Rows are points. A path goes straight from each point to the next, and from the last back to the first. The post is the endless flat space through its rows: a point in 2 columns, a line in 3, a plane in 4, and so on, so that a path can go around it. Count how often the path circles the post. Going back the other way cancels.

Post, 2 rows:
[[-24  15 -21]
 [ 11 -16  18]]
Path:
[[ 61 -20  -2]
 [-27   5 -35]
 [-33 -25  11]
 [-10  -3  39]
 [  4  12  -1]
 [ 10  -3 -20]
 [-44  -2 -64]
 [-68  13 -10]
 [ 18 -22  82]
 [  6  17  -3]
 [-36  39  12]
 [-27   6  -2]
 [  2 -29   7]
 [ 24 -33   7]
 [ 19   0   1]
 [ 24  -7  37]
 [  5   7 -16]
 [ 32 -58  14]
 [-65   3 -16]
 [-51  34 -27]
 [ 24   5  39]
 [ 39 -27 -14]
 [  9 -47 -29]
 [-56  14 -29]
 [-29  32  38]
 [-17  44 -21]]
Times around: 3

Post:
[[ 34   1  -8  79 -21 -59  -9  44  56 -58  49]
 [-15   0 -15  -4  -2 -26   2  13 -12   0 -10]
 [ -7  23 -15   3   8  38   2 -42  -1 -16  14]
 [ 28 -25 -20 -10  -8   3 -10  -8 -20  24  22]
 [ -7 -31 -36 -26 -17  26  25 -13  23  30   7]
 [-23   5  -3   6 -31   4   9   4 -26  34   7]
 [ -5 -10   6  -1  -2   1  -1 -48  -1 -15   2]
 [ -8   9   1   9   5  -3  30 -17 -15  38   2]
 [ 15   2 -13 -15  -6 -22 -20 -34  47  52 -19]
 [  4  -6  -2  12 -15  23   4  11 -24  45 -43]]
Path (29 x 11):
[[-29   0 -36  25  -6  30  21   9  28  39 -11]
 [ 12 -12  -4  27 -28  -9 -29  28  75   6   5]
 [-17  -8 -20 -19 -19 -38  35  -8  24 -16  94]
 [ -1  17 -20 -26 -18 -21  15 -11 -19  54 -44]
 [ 19  17 -26  11  -6 -32 -20 -18 -10  58 -40]
 [-42 -44 -46   0 -42 -20  24   6 -23  49  34]
 [ 44 -43 -11  29 -32  12 -20  17  50  45  10]
 [ 37  38  43  44 -32  -9 -60 -31   2  18  51]
 [ 14  26   4  -7 -35 -20  14 -15  27  19  -8]
 [ 39  -4 -17  26  -7 -48  31 -16 -11   4 -16]
 [-36 -12 -46 -14 -25 -20  10 -30  18 -15  29]
 [ -1 -34 -29 -22   0   9 -17  28 -46  86   8]
 [ 19 -18   8 -25  10   3 -20  20  -3  66 -53]
 [ 13  19  18 -23  39 -35 -26 -14 -73  -2 -26]
 [  9   3  -2  38 -59  27 -13  17  22   8 -22]
 [-21  10 -33 -20  39  38  34 -98 -16 -49  21]
 [-19   2 -41  30 -10 -31 -42  -3  22 -10  -3]
 [-12 -39 -21   8 -26 -39  17  16   3  39 -22]
 [ 18   3 -17   1  -5  11  10 -54  17  12 -33]
 [ 74  19  11 -10  13 -55 -18   5  -4  69 -35]
 [ -5  20 -24   1 -30  92  18   5  62   3   4]
 [-39 -62 -40 -48 -32  26  68 -15  73   8 -27]
 [ 32  10 -54  29 -25  69   4 -30  46  -2  38]
 [-42  14 -67   0  -7 -10  -6 -13  21   6   4]
 [-61 -31  -5 -34  19 -79  14  51   6  48 -26]
 [-28  16  31  -3   4 -24   6  -8   2 -22 -10]
 [ 25  -4  16 -13   8   4   1 -15 -53  13 -43]
 [ 27  35 -13  16  -5   1  27 -21 -39  38  18]
 [-13 -21 -25  38 -30 -41  43 -39  40  20  49]]
Times around: 4

Post:
[[ 46  29  17  -3  20 -27 -25   4  16   6   9  18   9  39  51 -15  24  51]
 [-10   3 -62  11  -5   6   6  44  -4 -12   4  49  26  38  11 -24  -7 -26]
 [  1   2  17 -12  12  16   4 -28  17 -43   5  -5 -12 -21 -11  25  -6  19]
 [-26 -12   8  -1  21 -38 -23 -13   2  -5  -2  34 -22  -6 -28  23 -34  25]
 [ 40   0  26 -19  18   8  12  11   7  21 -23   9 -12  69  25   1  11  27]
 [-27   6  25  25   8   2  -3 -42  14  -4 -32   5   0 -17  11   3 -35  36]
 [  8 -12  -6  -2  20   4  13  -4 -17 -17   9  14 -12 -34 -33 -33 -35  39]
 [  0 -22 -34   0 -45  36 -25  75 -27  -2  14  47  28  -1 -11  -2  35 -34]
 [ 25   4  -9 -28  -5 -33  22  14 -16  45  -1   3   6  39  62   4  21  15]
 [ -7  42  13 -21  -8 -28 -30 -17  28 -14   5  13 -24 -38 -27 -17 -44  13]
 [ 38  -7 -49   4 -38  33 -27  43 -26   2  33  17  18  48  14  -8 -21 -42]
 [ -5 -30 -27  25 -24  46   1  51  18  17  59  51  21  34 -18 -17  13 -25]
 [ 22  19  27 -16  15 -36   1  16 -10   2  -2 -35 -39  23  82 -12  13  41]
 [-41  12   2 -24  42   9 -33 -22   5 -13   7   0   1 -31 -20 -17 -31  20]
 [ 43  -5   5  21  28 -67 -14   8  -2  22  -9 -42  -5  31  23 -22  23  30]
 [-54   1  25  -2 -17 -19   7 -60   5 -43 -11  -6  -8   1 -25   3 -34  48]
 [  2 -15 -12   9 -22  37  12  56 -34 -21  41  35  70  25 -25 -13 -38 -55]]
Path, 26 rows:
[[  5  23 -15 -23  -3  14 -21  60  27 -25  -1  65  45 -17  13 -16  42 -14]
 [ -9  -3  10   4 -36   3 -29 -18  11  40   8  47 -56  45  39   5 -43  -7]
 [-50  74 -14 -64 -11   6 -56 -23 -18 -50  27 -12  16 -14  -5   9 -59 -42]
 [-28  26  23  30   5  -1 -44  -1  62 -31  40   8 -13  -7 -29  32  25  24]
 [  3  14 -36  -2  44 -71 -71  18  31  -6  17  13 -33  13 -49 -54 -26  40]
 [-53 -31   6 -11  -3 -31  13  17 -19  20   3  -9  -1  73  38  35  27  34]
 [ 27   6 -23 -17 -27  17 -26  27  -5 -25   0  23  -5  30   3  29 -27  -7]
 [ -1 -36  -9 -13  88  33  -3  28  -4  16  -9  29  15  -4  16 -29 -34  39]
 [-49 -20 -16 -34   8  72  10  44 -34  28  32  94  58  50  16 -37 -47 -60]
 [ 27  21  40  -7 -39  43   4   1 -39 -31  37  -4 -21 -13  34  14 -41 -11]
 [-31  34 -32 -26 -10   1 -22 -36  -1   2 -11  16 -51 -41  18  66  -1  31]
 [  0 -17  29 -28  -8  30 -28   8  -3 -10 -11  66 -15 -19   2  57 -11  50]
 [-28 -20 -14  24  31  12   1  39  -9 -38  11  35  34  41  30 -45 -66 -22]
 [ 24  16  -2 -25  24 -56 -78  31  37  -9  24   4 -40 -14 -28 -11  19  -1]
 [ 44 -30  53   0  -2  46  46  27   7 -12  61  37  31  17  13 -39  -4  -5]
 [-13  21 -43 -13   1  26  17   1 -18 -29  25  56  11 -40  34 -32 -21  21]
 [-19  28  -2  -8   5  29 -24  18 -12   5  18  10 -22   1  45   0 -23   9]
 [-17 -31  19  -6 -91  -3  24   1 -43 -11  51 -13  17 -25 -56  26 -50  12]
 [ 29 -48  36 -28 -24 -56  60  35 -44   0   1 -22 -16   5  20   2   8  34]
 [ 58 -35 -10 -50 -20   1  -6  45 -36  17 -10 -39  15  67  27  12  15  -5]
 [-12 -17  18 -25 -23  55  -2 -36 -18 -56   5 -26  10  11 -44 -24 -44  -2]
 [ 29  -1  -1   7 -34  43  31 -52   7 -59  28   3 -13  55  42  25   6  22]
 [-33  17  -8  28 -56  -6  10 -16  22 -10  50  -6  -1  59  -1  14   5  -4]
 [-66  -1 -34  57 -33 -51   5   3  -6   9  -7 -12  60   8  18  13  -1  -3]
 [  4   5 -25 -27  17  -2 -17 -11  26  -4  36  17 -33  40  10 -17 -60  18]
 [-15  35  45 -20   7  -7 -21 -10  33  16 -29  69  60  15   5  44 -32   9]]
Times around: 4

Post, 17 rows:
[[ 24  34 -10  -2   4  26  -5  -1  -3 -17 -10 -40   4   0  11  30 -13   6]
 [  4  -6   3 -50  15 -58 -10  33 -57   4  49 -62  34 -17 -36 -17  61  43]
 [ 15  -4 -39  27   2  19 -10  18 -27   8 -31 -53 -12  13  40   9 -19  -8]
 [-54 -21   6  -1  -7  11  17   0  26   9  11  -1  -4  -8   7  48  15 -14]
 [ 22  37   1  39 -29  -1 -48  17 -22  27 -41 -22  -9  -2  -4  11 -51   9]
 [ 42 -28 -11  31   6  39 -34  23 -24   5  -5 -14 -28  -3  26  14 -32  -4]
 [  1 -19  17 -38   0  26  18 -23  24  37 -22   0 -14 -22  -9  16  60 -38]
 [-50   1  43 -26  15   0  -8  12  24  -8 -36  -2 -11 -27   2   0  34 -27]
 [-22 -35  24  21  15   2  21 -41  34   0 -13 -11 -15 -16   8   8  13 -14]
 [ 47   4 -20   4  -6   8 -32   5 -24  13  -3 -24  12  47   5 -12 -50  -2]
 [-26 -22  10  -8   7  42  11   6 -15 -13  -9 -34 -20  -4 -13  21  13 -40]
 [ 16  32  -8 -38 -21 -63 -35  13 -65 -30  64 -24   7  -6 -37 -32  61  -4]
 [ 31   8 -48  48   6 -16  -1  31 -10 -12  -6 -26  17  19 -27  15 -15  16]
 [ 38  15  -2  62 -37  33 -19  29  -7   6 -24 -15  32  38  14  14  -8  12]
 [-35 -26  17   6   8  20   3 -21  15  20 -11  11  32 -52  12  27  13 -59]
 [ 45  16  11 -20  12 -90   9   9 -70 -19  38 -21   6   4 -18  15  55   8]
 [-37  -2   0  -7  -7  20  61   7   0   7  18   4  15 -36 -17  -2  33 -19]]
Path:
[[ -8 -38  -2  47   3 -42 -13 -25   8  33  -6 -29  22  11  21  10 -15  36]
 [ 24  49  -4 -25 -39  35 -41  23 -21  39  18  28  21 -22 -29  25   9 -31]
 [ 41 -23 -22   2  20 -14  30 -15 -22 -15  18 -31   4  22 -23  18  30  19]
 [ -3 -47   9  30 -33  -8   0  -5 -28  35   6  -7   1  19  52  37 -22  42]
 [-28 -16 -26   9  50 -10   6  22  22  -4 -25 -18 -27 -31 -55  11  32   6]
 [ 21 -37  19 -21  63 -50   8  19 -45  20  -2 -41 -12 -40  -5 -18  31  13]
 [ 52  18 -15 -18   3  -9 -13   8 -36  35  31 -30  51  30   2  46 -32 -22]
 [ 32  40  24 -11  28 -19  -7 -34  39  16 -47   9 -53 -33  32  24  75 -11]
 [-10 -26 -16  44  -6  -3  32  -7  -1  32  12 -21  35 -12  -6  -5   7 -45]
 [ 36   8   0  49 -16 -87 -11 -42  -5 -19 -17  25 -70  21  28  13 -27 -28]
 [ 10 -71 -31  31  19   8  52  11 -10  -1  -4 -30  19 -34 -19  29  36   0]
 [ -2  -1   3   7  23  31  -1 -10  35 -25 -43 -32  34 -41 -32 -28  60  -3]
 [-21 -36   0 -13 -20  39  -6   1  30  31 -19 -23  30 -55 -41  16  26  -9]
 [-36  11 -55  -5 -26  30  40  31  -3 -46  -5 -70 -40   6 -20  22  14  33]
 [ 26  53   6   3 -64  25 -55  12 -26  65 -43  31   1  16 -37 -18 -24   4]
 [-40  -1 -33  18  20  13   0  14 -19 -24  62 -38 -30 -35 -21  45 -21  38]
 [ 40  -8  18 -13  31   7  11 -13 -32 -17   8 -28  -9  -2 -29  14   4 -37]
 [ 43  53 -27 -21 -61 -11 -10 -13   6  36 -28  -8  28  14   8  19  24 -49]
 [-35  46   6 -70 -71  73 -32  41  -7  22  -6 -29   0 -73  -4  -9  30  21]
 [105 -10 -42   3  37 -81  48 -11   7 -10   2 -57  41  61 -52 -10  36  25]
 [ 21   3  46 -28   0 -45 -96  14   1  40 -17  -2  -4 -10  41 -29  34  -8]
 [ 24  20  24  -8 -20  -5  26  31   5   5  22 -14  15  14 -62  36  56   9]
 [-10  10 -25 -33   4 -12 -37  10 -39 -21 -15 -88 -35   8  38  31 -74 -11]
 [-13  -1 -37  -1 -35  62  17   5 -61  -8   8 -48   0  23 -30   5 -43 -18]
 [-72  -2   3   1 -45  79 -20  10 -38   2 -30 -55  18 -25  13   5  -9 -46]
 [ 64 -48  12 -35  35   0 -11   0 -17   9 -54 -18 -29   6  16 -11 -21 -14]
 [ 34 -25  -2  32  -3  54  50 -21  10 -32 -24   2 -24  29  -8   9  12 -32]]
Times around: 2

Post, 17 rows:
[[  4 -11 -24 -32 -29 -32   7  21   5  58 -16  14  10  22 -43 -26   1  18]
 [ -4 -33 -46 -13  10 -15   1 -24  47  44 -35 -20  44 -44 -10 -11  -9  35]
 [-10 -26  24  32  32  -3  26 -14 -33  32 -34  13  50 -13  10  39  13 -10]
 [ -1 -33   1 -32 -35 -18  16 -57 -40  62  -9 -31 -29   9 -12  16 -27 -23]
 [ 14 -16   6 -22  28 -15 -38  30 -27   5  -7  56 -17  24  -1 -27   5  10]
 [-16   8 -28 -10   0  39  49  -7  31  17  -7 -24 -10   0  25  61  -1 -27]
 [ 16  20  34 -33 -16  47   2  42 -10 -28  27  39  11 -27  -1  14 -15   6]
 [-32 -12 -13  46 -23  11  27 -22  -5  16  23  -8  35  13  36  -8 -24  -4]
 [ -3  51   7  -8   4  32  19   1  49   3 -37 -16  -8  -7 -15  13  20  17]
 [-18 -25   2 -39 -22  47  51 -17 -26  50 -20  19  14 -61  26  -7 -26   4]
 [ -9  38 -31  34 -74 -26 -34  11 -24  -5  10  30 -10  38 -32   8  -3  40]
 [-31 -39  30  37   6  38  19   8  -7 -34 -42   0  -5 -31  -7  10  -5   2]
 [-33  38 -26  38   9  -6  18   3   8 -24  15 -28  -7 -43 -30  43  26  13]
 [ 24  -7  17  -6 -22 -43  33 -25 -13 -18  20  28 -47   3 -21   2 -28 -17]
 [-54  17   6  -7 -46 -24 -34  29  12   1   6  39  -2 -45 -33   3   0  53]
 [ 31 -11  19  66  10 -18 -16  32 -30 -11 -18  32  -5 -26  -7 -20  -3 -38]
 [  2  -4   5  14  15 -35  30   2 -16  27 -29 -39  30 -23  43  42  29  17]]
Path (26 x 18):
[[  -2   31   28  -31    3   -9  -11   52  -19   -8   16  -33   36  -36
   -49   51   31   58]
 [  13   59   -4   27  -13   12   27   -2   35   18   11   28  -16   36
   -11   15   11  -15]
 [ -36   14  -37   31  -64   -2   25  -68   35   65  -20  -16  -10   54
   -18  -32    0  -14]
 [ -40  -54 -120   45  -50  -26   25    9   44  -13    4   37   34  -49
    30  -28  -31   18]
 [ -33  -19   57  -23  -15  -77  -49   33   -7   -6  -34    8   23    4
   -58   50    6   62]
 [  20   16    1  -22  -22   35  -25   39   42   57  -30   16    3   13
   -18    1  -21   24]
 [ -15   -7   20   19  -21   45    6   18  -38   36   -2  -23  -11  -23
   -30   -3    2  -39]
 [ -23  -33   40  -19  -23   -5   13  -90  -27   11  -18   11  -56   30
   -35   13  -21  -26]
 [ -47   14  -18   -1    5   68   41   13   28  -37  -43   12   12  -46
    -2   16    9    5]
 [  21  -45  -11  -39    4   64   -1   18  -42   22   26   28    9  -22
     7   -1   -5  -48]
 [ -13  -41  -26   52  -42   22   22   -6   25   59  -30  -24   16  -28
   -23   12  -28   -4]
 [ -14    1    9    3  -25    8    9   27  -26   53  -59   12   13   15
   -18   40   -5    9]
 [ -44   36   16   60  -35   -7   13  -21    2  -34   -6   18  -18  -30
   -37   49  -35   -9]
 [ -17  -48   34   -7   14  -21   18  -10   -7   20    7   37  -20  -12
    -1  -39  -29   -1]
 [   5  -51   21    4  -31   -4   -9   15  -39   18   33   14   11  -41
    -2    5   -6   12]
 [  46   -4    9  -69  -13   72   44   24   35   12  -59  -52   59    9
    44   41   13   25]
 [ -36   77   30   -6  -41  -13    3  -43   32   31  -12   -1  -24    2
   -15   -1  -28  -11]
 [  21    4   10  -38  -25  -20  -54   30   -2   61  -50  -12   10  -32
   -21   17   -2   28]
 [  16  -35   13   47  -21   39    8  -10   -8   28  -27    8   -7  -27
    58   32  -21  -17]
 [  22  -54   -2   13   -9    3   63   -7  -13    1    7   46   31   -8
    -1   30   -9  -56]
 [  -5   30    7  -36  -47  -12   22  -70  -56   57  -46    0  -51  -40
    11   -1   -3  -26]
 [ -14    8  -55    1   -6   35   28   29   29    4    5  -17   37   -6
    -3   26  -21   17]
 [   8   -8   -5   29   14  -16    6  -20   22  -24    1  -10    4    6
     5   26  -16   24]
 [  -7  -15  -14   21  -25   16   -6  -69    3   22   16    2   11  -60
    39   58   -8    4]
 [  49  -16  -18   -7   36  -12  -62  -36   16   12  -28   -4   77  -68
    33   37   11   11]
 [ -43   50  -55  -20  -43  -46   31   32  -24   -1   34   23  -15  -43
   -34    6    7   17]]
Times around: 4

Post:
[[ -9 -24 -22 -17   3  -1 -11 -20  19   0 -12  42 -23 -13  -8  -6 -22  32]
 [  1 -42 -21 -21  32  -1  -3 -34  -5   9 -46  32  39 -28   5 -10  23 -18]
 [ 42 -42  14 -43  10   5   8   1  14  -2  -3  24  15 -14  32  34  47 -10]
 [-19  28  29  53 -12  -4  43  15 -32  17  21   5  -1 -28  -5   9  -2 -20]
 [ -6   1   6   1  20 -17  -8  -5 -90 -25 -50  -3 -25  28   9   3 -12  -7]
 [-25  17  23 -39 -45  -9  27  -5 -69   1  24 -24 -10 -18  15  -4 -37 -21]
 [-33 -26  15 -38  56   3  -5  21  13   5  16  29   7 -67  26 -14 -30  14]
 [ -1   2  51  -7  -6 -14   8 -33 -23 -15  17 -37 -16   7  35   4  24  38]
 [-32   0 -58 -16 -19 -22 -11  28 -10 -11 -35  18 -42 -34  21 -26 -24 -34]
 [-30  38 -11 -25 -15  47  44 -31 -11   0  29 -26  17  46 -36  54  -3  -4]
 [-11  33 -21  -2   0  44 -24 -10 -14  13  60 -23   2 -19 -23 -30   7  22]
 [-36 -59 -13  35   8  12 -19  -6 -60 -14 -35  16 -10 -20  11 -30 -11 -24]
 [-43  -3 -23   1 -13  15 -40  -5  60  10   7  25  16   4  -5   7 -36   7]
 [ 19 -41   8 -41  12 -46 -16 -57 -46  -2   8 -24 -31 -31  18  37 -14 -12]
 [ 17 -19  -5 -44 -24 -32   9  34 -13 -52  22 -38  35 -16  11  -4   8 -32]
 [ 29  24  10  31  10   7  38 -58  18  44  12 -10 -20  -8   4 -29 -32 -15]
 [ 12  14  23 -30  -6  13 -27 -54  36 -50 -21  25 -14  27  -3  -3   9 -10]]
Path, 24 rows:
[[-14  22 -11 -45 -33  38   7  39  41  24  45  23  -8   6  -1 -59 -14 -13]
 [ 22  -8   8  39   8 -47  12 -50  13  58  19 -12  17 -20  11 -57   0 -10]
 [  5 -36   2 -41   0  15   1  85 -58  -2   1   9 -67 -50  59 -61 -37 -35]
 [ 52  37  16 -18   1 -27  21 -40 -80 -41 -30 -18 -75 -42  11  -2   6 -93]
 [ 10  34 -28  72  39 -10  10 -64 -21 -20 -21   0 -17   3 -28  -6  -6 -51]
 [-11  62 -48 -76 -32  18   1 -13 -22  15  37 -71  -5   3  30  38 -57 -10]
 [ 30 -19  25  28 -16 -10  -7   5 -95 -10 -13  45 -91 -10  59 -12   4 -41]
 [ 49 -19  39 -58 -28  31  64   7 -26  32  27  26  14 -27  30   4  41 -51]
 [-26   1  27 -42 -20  -9  12 -45  25 -25  36 -44 -17  -1  15   3  -5 -33]
 [ 46 -18  10   4 -10 -37  46  20 -43  17 -11 -40 -30 -40  21  14  51 -29]
 [-12 -24  14 -31  19 -31  24  51 -67 -37  44 -12 -43   5  21  17  21   8]
 [ -7   8 -40 -19  -5 -27  31   3 -26 -33  11  23 -10  11 -22  -1 -62 -16]
 [ 10  12   6  50 -31 -44  27 -12  11 -26  -8  43 -30   0   4  -8   3   7]
 [-54 -17 -16 -40  49  54  11 -36   7  10  -9  39 -18 -16   3  17   0 -19]
 [-55 -16  -1 -33  18 -32   3  46 -41  14 -57  22  -8 -39  15 -24  -4  -9]
 [-26 -43 -15 -31  12 -27 -36  29 -37 -66 -34  -5 -44 -47  12  12 -19  10]
 [-57  29 -12  23 -24  17 -14  20  -1 -43  21 -34   8  16   5  -4 -17 -22]
 [ 50   2   5 -38 -47 -31  18  22 -51 -30  24 -29 -13  -8  26  -4  40 -51]
 [ 32  -8   5  -5  11 -34   7 -62 -17  -1 -56   7  34  41  37   7  16 -24]
 [-74  30  10 -37 -41  13  25  26  -7 -14  -8  67  -3  32 -15  78 -18 -25]
 [ -5  22  -1 -12 -61 -40   1  -2   9  27  15 -15  31  -3  -7 -33 -49   0]
 [ 17  23  47   1  14  14   6  -2 -31 -17  -2  33   5 -46 -34 -17  -5 -12]
 [-60   7  -9  -1  30  10 -37  12 -23 -40  -1  -7   0 -23  18  14 -23  -3]
 [-25   0 -47  30  21  -2  26 -25  20 -21   6   2 -30  -2   1  -2  22  -4]]
Times around: 3

Post:
[[-52  21 -59 -24 -14  13   7   6  41  12  22 -34  13 -15 -47  17  -5  53]
 [ 30  24  -8  15  37  47  15 -46  12 -21  29 -17  56 -22  14   2 -17  12]
 [-16 -16  14  11   9  37  14 -17  58  10 -19  22 -24  12  19   2 -34 -11]
 [ 37   0  13   5  -3  21  25  11 -23  68 -15 -27  10 -57 -26  21   4   4]
 [ 66   9  22 -42 -14 -14  20 -52 -36  30 -41  11  34 -35   3 -42   2  33]
 [ 18  23  41 -66 -28  44  -3   4  12 -21 -25   7 -12 -20  22   9 -25  10]
 [ 35  50  -2  18 -40  -2 -35  23  36 -22  55   3 -16 -22 -38 -12 -49 -11]
 [ 39   7 -16  17  -5  -1  -6  11   2   1 -12  -9 -26 -13   4  16   8   9]
 [ -7 -16  15 -10 -16  29   7   6   8 -14  -4 -12  14  42  40   3 -22   4]
 [-24  23 -54  -1 -28  35  -2 -19  21  -5   6  16  16 -33  45  23  23 -10]
 [-35  55 -49   4   9 -41   7  28   7  64 -24   7 -17   2 -17   2   5 -26]
 [-10 -18 -11 -44  12 -21 -15  22  -3 -25  -4 -28   0  -2   9  -8 -41  -6]
 [ 21  24 -61 -45 -21  14  17 -15  -7  48  -3 -25 -10   0   1 -32  15  21]
 [-36  12 -25 -39  21   1 -19   3  19  34  43 -63 -25 -30 -26  25   8   5]
 [ 25   5  15  31  39  27 -19 -52 -18 -20 -18  19  -8  11  13 -25 -17 -36]
 [ -1   8 -26  17 -14  -3 -44  24  32  -2   5 -34   3 -18   2  -6  -6  -3]
 [ -9  -9 -30 -48  11   3   7  15   7  18  10  -9   7 -19  -6   8  41  -2]]
Path (26 x 18):
[[-41 -36  28   6  -9  -4  -6   3  18  41  22 -57   7 -18 -14  17  -5  -2]
 [  6  27 -51  45 -54 -26 -44  -7  33  10 -34  23  -7 -91 -25 -13  45  29]
 [-22 -31 -33 -69 -21  88  37   3  18   4 -17  23  12  30  28 -22 -26   7]
 [-15  33  -6 -62 -26  10 -15  43  31  96 -19 -23   3 -10  13  14 -28 -23]
 [-57  25 -53  17 -55  31 -19  56  49 -21  21   7  13  69   0  55  28 -20]
 [ 19 -36 -24 -24  38 -25 -12   2 -26  41 -30  -4  46   2 -24 -20   3   9]
 [-13   8 -10  41  -9 -30 -63 -50  43  -1  -9  -9   8  -4  11 -13 -30 -32]
 [ -8 -58   7 -27 -75 -41 -83  16  17   9 -28 -43 -35   6 -39  -2 -24  38]
 [ 20  62 -54 -60 -58  14  25   7  -2  42  -9  38  24  15  31   0 -18  53]
 [  1 -65 -11 -56 -48  16 -33  -3  35  -5 -17 -17   3  18 -26  -3  36  43]
 [-33  -3  52 -16 -78  38   4  53  19 -65   2  -4  27  -2  11  55  -9   5]
 [ 13  11  37   0 -12 -21 -24  -2   1 -21  -9 -13  16   1  62 -21 -36 -21]
 [ 22  60 -39  13 -19   4  34 -43 -13  31  16  58  -5 -40  -9  -9 -19 -10]
 [ -4 -39  50 -17 -13  42 -24  -6  33  39  15   8  -6  36  29   7  20  -2]
 [ 16  34  -1 -20 -12 -37  16  65   9  26 -64   7   6 -48 -21  38 -33 -36]
 [-11 -36  44   6 -36   4 -42 -31  42 -28  33 -58  -4  16  37 -52 -58 -36]
 [-38  14 -21 -22  24 -33  -4  -2  16  -8 -16 -49 -10 -60  -9 -18 -51   8]
 [ -9   3  -9 -31  26   0  10 -22  42  24 -26   9  -2 -31   4 -13 -26  60]
 [-49  46 -56 -43  50  23  -4 -80  13  31 -12  -2   9   7   2   3  17  33]
 [ 59   1 -20   9  -3 -20  25 -23  33  29  37  17 -12 -27  14  22  18  -4]
 [-12  16 -32 -17  34  64 -33 -11  45 -16  43 -83 -27 -11  -4  39 -37 -13]
 [ 22 -27  18  30   2   2   1 -12  42 -53  19 -38  11 -13  27   4  10   6]
 [-11  32 -11  32  17  51  17  14   0   8 -28  23  17 -40   9  -1  -2 -14]
 [  6  30  16 -45   2  -6 -26  -5  22  12 -81   6 -46 -32  -2 -21 -55  26]
 [-25  29 -38  -9 -39  -6 -30  21  -2  11  56 -12 -34 -13 -43  42 -13  -2]
 [ 67   8 -13  -8  17  81  16 -24  21  -9  69 -31   0  23  35   2   0 -57]]
Times around: 4
